Every row gives one point. The points of each table are mixes of a few directions, plus a little noise. Count the directions of each table, and those that both share. Where both have some left over, give the other angles between the two spaces (their principal angles), to ten degrees, smallest first.

First (7 x 2)
[[ 80 -32]
 [ 80 -31]
 [ -4   1]
 [-77  30]
 [-14   6]
 [-18   7]
 [-47  19]]
Second (6 x 2)
[[-30 -18]
 [ -4  -2]
 [-12  -6]
 [-39 -21]
 [113  62]
 [-31 -17]]
Directions: first 1, second 1, shared 0; angles 50

First (6 x 4)
[[   2  -81   17  -17]
 [   4  -56    7  -12]
 [  42   27 -102   -6]
 [ -25   69   40   23]
 [  -7  -50   28   -9]
 [ -16   88   10   22]]
Second (5 x 4)
[[  5  50  39  48]
 [-15 -13 -38 -43]
 [-21 102   1  17]
 [-14 -42  16 -21]
 [ 44 -97 -19  -1]]
Directions: first 2, second 3, shared 2

First (9 x 9)
[[  31  -26   12   25   14  -30  -23  -18   -3]
 [   3   -3    1    3    2   -3   -2   -2   -1]
 [ -46   37  -18  -36  -22   42   33   26    5]
 [ 114  -94   43   87   54 -108  -84  -65  -13]
 [ -39   32  -15  -30  -19   37   29   23    5]
 [ -53   44  -20  -42  -25   51   40   31    6]
 [ -13   12   -5  -10   -5   13   10    8    1]
 [  36  -30   13   29   17  -35  -27  -20   -4]
 [ -33   27  -12  -26  -15   31   25   19    4]]
Second (9 x 9)
[[ -9  -7 -21 -21  21  41  10  21 -24]
 [-12  19  31  33 -54 -32  19 -13  37]
 [ 25  -2  15  14   2 -50 -31 -29  17]
 [ 49 -44 -54 -58 121  24 -70   0 -63]
 [ 34   9  43  42 -28 -98 -40 -54  48]
 [-32  18  13  16 -48  18  44  15  16]
 [  1  -8 -17 -17  23  23  -3  11 -19]
 [ -1  -5 -12 -12  16  18   0   9 -14]
 [-54  20   2   5 -52  58  72  39   3]]
Directions: first 1, second 2, shared 0; angles 30

First (10 x 12)
[[-31  18  -9 -40  26   1 -21 -18  -2  -2  13 -12]
 [-11   1   7  -3  -4   4   9  -1   9  -3  -5 -19]
 [-21   5   8 -10  -2   6   9  -5  12  -5  -5 -30]
 [-32  18  -8 -41  25   1 -20 -19  -1  -2  12 -15]
 [ 11  -8   6  18 -13   1  12   8   3   0  -7   1]
 [ 10   4 -15  -8  15  -7 -23  -4 -16   5  13  31]
 [ 20 -14  11  32 -23   1  22  14   6   0 -13   0]
 [-20   2  13  -4  -8   7  17  -2  16  -6 -10 -36]
 [ 88 -21 -31  47   2 -23 -34  21 -48  20  20 121]
 [-14  -4  20  10 -20   9  29   5  21  -7 -17 -41]]
Second (10 x 12)
[[ 12   1 -11   6 -15  19  16   2   2   6 -13  10]
 [-27   0  52  -2  33 -30  79  70  32 -43  25 -40]
 [  3  -4 -19   2 -19   7 -62 -53 -17  24 -15   2]
 [  2  -1  18  -6  52 -50  -2  40 -11 -22  47  27]
 [-16  14 -19 -28   5  16 -19 -25  -4   7  -3  -4]
 [-13   0   9  -2  -4   2   8  -2   9  -4  -5 -22]
 [  2  -3   4   6  -6   1   6   2   3   0  -4  -4]
 [ 21  -5 -11  16 -19  14   3  -3  -4  10 -13  17]
 [ 11 -18  11  34 -36   3  -7 -14   5   9 -24 -19]
 [  6  14 -34 -24  10  17 -20 -17 -15  13   4  33]]
Directions: first 2, second 4, shared 2

First (9 x 18)
[[  17  -11   32   76   75   86  -11  -66   43   -8    8   40   19   29
   -34   20   20  -53]
 [ -18    6  -15    8  -27  -29   26   40   -8   22   -5  -44  -30  -25
    29    7   15   21]
 [  19    3   11   45   20   48   23  -23   25   18  -15   11  -10    2
    11  -19   46  -11]
 [ -44  -13   -3    4    2  -76   21   34  -78   -1   43  -58    4   13
    -9  -25   -2   -4]
 [  22    1   -2  -51  -23  -23   13   -8  -39   -5   -9   16   16   16
     4  -82   16   11]
 [   6   18  -12  -13  -22   35  -44   18   85    3  -28   25  -18  -40
    12  106  -51   26]
 [ -14  -41  -49  -89  -23  -23  -38  -56   -3 -100  -12  -17    2   -4
   -29   58  -67  -48]
 [  37   31   29   17   -5   22   23   20    4   57  -14   39    6    6
    25  -78   50   40]
 [ -24    6    9    3    2  -41  -12   42  -27   12   31  -15   10    2
    -8   14  -26   18]]
Second (8 x 18)
[[ -33   -5   16   49   11  -78   79   43 -118   44   46  -73   -2   27
    14 -121   76    4]
 [  16    3   -8  -24   -6   38  -38  -21   57  -21  -22   35    1  -13
    -6   58  -37   -2]
 [   4    1   -2   -7   -1   11  -11   -6   16   -6   -6   10    0   -4
    -2   16  -10   -1]
 [ -18   -3    9   26    5  -42   43   23  -63   23   24  -39   -1   15
     7  -65   41    2]
 [  28    4  -14  -40   -9   65  -66  -36   98  -37  -38   61    2  -23
   -11  100  -63   -4]
 [   0    0    0    0    0   -1    1    0   -1    0    1   -1    0    0
     0   -1    1    0]
 [ -14   -2    7   20    4  -33   33   18  -50   18   19  -30   -1   12
     6  -50   32    2]
 [  17    3   -8  -25   -5   40  -41  -22   60  -23  -23   37    1  -14
    -7   62  -39   -2]]
Directions: first 5, second 1, shared 1

First (8 x 32)
[[ -7   6   4 -21   1  71 -23  -1 -33 -16  15   7 -18  33 -40   3  36  -2
    6  -8  38   7 -18 -51 -15   5  13 -16 -43  29 -18  12]
 [  7  27   5   3 -51  16 -19 -16  38 -15  23 -11  -6   4 -19  21 -12 -35
  -19 -10  16 -18  20  13 -19  20 -11  13  46  -5 -31 -15]
 [-28   8  -2  -5  39 -39 -43   4  16  -7  21 -34 -42 -12  -2 -42   6  -4
  -39 -16  12  31 -19 -21  29 -13 -14   8  -4  -4   8  -4]
 [ 17   5  -9 -28 -47   9   6  30 -13  36 -41  36   5  -3  34  35  10  21
   12  23  -7  -8  23  12 -34  20  27  16  26 -17  -3  29]
 [ 18   8   9  29  44  10  24 -22   7 -16  35  -7  33   7   0 -21   8  -2
   22 -27  -7  -5  -6   7  22  -5 -10 -19 -58   7   5 -27]
 [-15   2  13  -3 -39  18  22  25   1   7 -15  18   5  -4  -6  49 -33   4
   -6  28 -14 -10  29  40 -11  33  -3   2  72  -2   6   9]
 [ 39 -12   3  25  33  -2  76   3 -19  24 -18  34  71  -5  48   8   1  35
   60   4 -47 -18  12  41  10  -1  12 -19 -52 -10  29  -7]
 [-31 -44 -22  -2  19 -83 -43 -24   3 -11 -20 -43 -48 -20 -15 -56 -15 -15
  -36   4  10  20 -41 -40  20 -58 -13  14  14   1   2   0]]
Second (8 x 32)
[[ 16  -5 -41   2 -14 -42 -15   0  20  25  -4  -4 -15 -22  24 -20  27  19
   -4 -17  -4   7  15  18   1 -39   9  27 -23 -46 -19  -9]
 [  3  21  16   5 -46  74   8   4  -1 -23  29   7  13  23 -43  43   4 -11
    8  -1  19 -20  22  -3 -12  44  -5  -1  30  14 -20  -3]
 [ -7  -5  -3  -1   4 -31 -14   4 -23  -8   8 -17   4  -8   5 -13  16   9
   -4  16   3  -2 -31 -61  27  11   7  19   6  12  31  15]
 [ 16 -13  -4  -4  -9 -11  19 -12  20  19  30  -7  -3 -46 -10  -3  11 -18
   -9  30   2 -31 -23  -1  17 -25  22   4  38  16 -22 -31]
 [  3 -47  42 -16  27 121  89  12 -65   7 -22  51  29  18 -56  39  -6   9
   59  47   3 -26 -19   2 -14   3  25 -69  -5  74 -11   4]
 [  3  14  -5  -3  -4 -32 -33   8   6  -7  12 -24 -12  -3   9 -27  22   3
  -14 -14  11  10  -9 -48  18  16  -5  28   9 -10   8   8]
 [-23  10 -19  17   1 -54 -25 -15   9  -9 -14  -5   5   6  35  10 -30   2
  -19  -9 -23  14  12  37  -9 -10 -14  11 -25 -30  31   9]
 [-12  25  15  -1  42 -25 -28   0  35  -5 -39  -1 -21  31  36 -28 -44 -12
  -17 -51 -11  48  33  57 -29   0 -38 -19 -30 -30   1   8]]
Directions: first 6, second 6, shared 2; angles 40, 50, 70, 80

First (9 x 32)
[[   6   63  -17   22  -10   -9   49    2   14   -4    5   -1  -34   36
     5    1   -2   37   14    2   10  -27   53  -56   48  -24  -13   -1
    21    0  -25    0]
 [  -7  -71   21  -28   12    8  -53   -4  -18    4   -7   -2   39  -43
    -4   -3    2  -41  -16   -2  -12   33  -64   68  -56   28   15    1
   -28    0   27   -1]
 [  12  104  -27   40  -14  -15   81    5   24   -7   10    1  -55   60
     4    1    0   60   24    5   16  -46   93  -96   83  -41  -20    0
    41   -2  -40   -2]
 [   4   35   -9   13   -7   -4   29    1    7   -1    5    1  -19   22
     2    0    0   19   10    0    7  -16   32  -34   28  -12   -7    1
    15    0  -13    1]
 [  -9  -85   21  -33   13    9  -66   -3  -21    5   -6   -4   45  -48
    -4   -1    1  -49  -19   -5  -14   38  -73   78  -66   32   18    2
   -32   -1   32    0]
 [  -9  -87   23  -36   14   12  -70   -5  -23    7   -7   -2   48  -52
    -5   -3    0  -55  -20   -4  -16   39  -80   83  -71   33   17    2
   -35    0   38   -2]
 [   0   -8    0   -1    1    1   -5   -3   -2    1    1   -1    1   -5
     1    1   -1   -4   -3    0   -2    2   -5    5   -5    4    0    0
    -5   -1    1   -1]
 [  -5  -74   19  -27   11    9  -57   -5  -19    6   -8    0   41  -44
    -6   -1    1  -45  -16   -4  -11   34  -65   70  -62   31   13    1
   -29    2   29    1]
 [  13  121  -32   49  -20  -16   96    6   33   -9   12    3  -68   72
     3    2   -2   75   27    3   24  -55  112 -115   98  -51  -24   -1
    46   -2  -50    2]]
Second (11 x 32)
[[-58 -36   0  -6  14  24 -60  -9  27   5 -32 -16  54  14   1 -30 -21 -18
  -13 -11   8  -8 -41  26 -18  -8  25 -37 -46  -4  39  32]
 [ -6  76 -19   8 -33   3  78   7  47 -29  22 -22 -25  48 -28  11 -27  57
   20 -14  22 -52  75 -37  73 -41   9   9  27   4  14 -10]
 [  8  36 -12  -4 -20   4  18  -2  31 -37  -8 -26   8  65  -2 -16  16  29
   10   8  27 -19  32 -30  47 -42   7 -36  -5  10  26  -4]
 [-65 -13   8 -50 -47  29  33   4  69 -28  33 -51  52 -23 -74  28 -90   4
   -5 -50  10 -39  -2  97   7 -17  61  31 -12   1 100  -3]
 [ 82  39  13 -27 -50 -62  77   7 -41  -4  16   1  -2  20  58  35  61 -30
  -31  70  16  64  27 -50  30 -37 -45 -17  48   7 -49 -12]
 [ 38   8   6  15   7 -29  23   2 -48  30  13  34 -38 -34  26  20  21 -14
   -4  21 -19  28   6 -29 -14  23 -35  26  32  -4 -60  -7]
 [ 52 -35  16 -15   1   1  12  10 -43  -3  51  22 -48 -91 -43  42  -2  -1
   20 -22 -37  16 -13  65 -47  63  -2  84  31   3  -2 -56]
 [-45 -37   8  18  37  -7 -58  -6 -22  54 -35  22  30 -19  45 -22  -5 -46
  -29  14 -12  25 -50 -11 -43  14 -13 -27 -27 -13 -35  52]
 [-84 -19 -13  16  30  38 -71 -12  46   4 -46 -18  45  41  -2 -50 -31   4
   -1 -23  16 -36 -25   4  -1 -17  31 -51 -57  -6  39  47]
 [ 57 -35  -3  17  43   4 -80 -12 -46 -12 -39  25 -13  24  38 -41  88  -5
   13  29  -5  35 -31 -28 -28  21 -22 -43 -23  10 -25 -14]
 [ 15  17  -5  29  16  -4  25   5 -23  22  27  33 -64 -44 -18  20 -13  23
   23 -16 -27 -15  24 -11  -6  38 -17  58  32  -6 -41 -19]]
Directions: first 1, second 5, shared 1
